Rows are points. To make a cloud, some directions were put in groups of two or more. Within a group, all points are equally far from the middle, so they leave a hole (a ring in 2 directions, a hollow ball in 3). The other directions are filled evenly. Then the cloud was stretched, turned, moved and blurred a little. Count the holes, and give their numbers of directions, smallest first.

Cloud (13 x 2):
[[-60  49]
 [ -1 -21]
 [-36  38]
 [-48  12]
 [-48  48]
 [  2 -21]
 [ 15  36]
 [  2   9]
 [-20   6]
 [ -7  40]
 [-26  31]
 [ 11  35]
 [-10 -20]]
Holes: 0

Cloud (20 x 3):
[[ -3  45 -36]
 [-19  55 -29]
 [  6 -25   6]
 [  8 -33 -37]
 [ -7 -33   0]
 [ 39  17 -39]
 [-24  -6 -45]
 [ -8 -32 -34]
 [ 26  31 -35]
 [ 15 -50 -23]
 [ -4 -44 -11]
 [ 22 -40 -34]
 [-25 -30 -30]
 [-17 -20   3]
 [ 34  -3   8]
 [-60 -19 -26]
 [-25 -12 -43]
 [-19  21 -49]
 [-25  58 -24]
 [-19 -37 -11]]
Holes: 1 (2)

Cloud, 31 rows:
[[ -6  -7 -35  10]
 [-17 -33  40  19]
 [-39 -15  -4  37]
 [ 44 -19 -12  14]
 [-43 -50  37   7]
 [ -9 -35  35  21]
 [ -1   9  29  27]
 [ -4 -41  12  34]
 [ 16 -44  -5  18]
 [-14 -40  -4  34]
 [ 31 -32  11 -16]
 [ -7  20 -26 -25]
 [-16  12 -28 -15]
 [ 42   7 -37 -14]
 [-19 -23  15  43]
 [ 40  -2  18 -12]
 [ 12 -29 -29   5]
 [-27 -17  43 -23]
 [-12 -18   7 -43]
 [-60 -10  36  -4]
 [-52  17   8  14]
 [ 11  29  25 -19]
 [ 14  49 -26   9]
 [ 24 -39  -9 -17]
 [ 49  29  -3 -22]
 [-60   3  27  -2]
 [-37 -54  25  21]
 [-28 -25  47 -11]
 [ 15  42  -1 -31]
 [-51   1   4 -17]
 [ 15  -3 -22 -36]]
Holes: 1 (4)
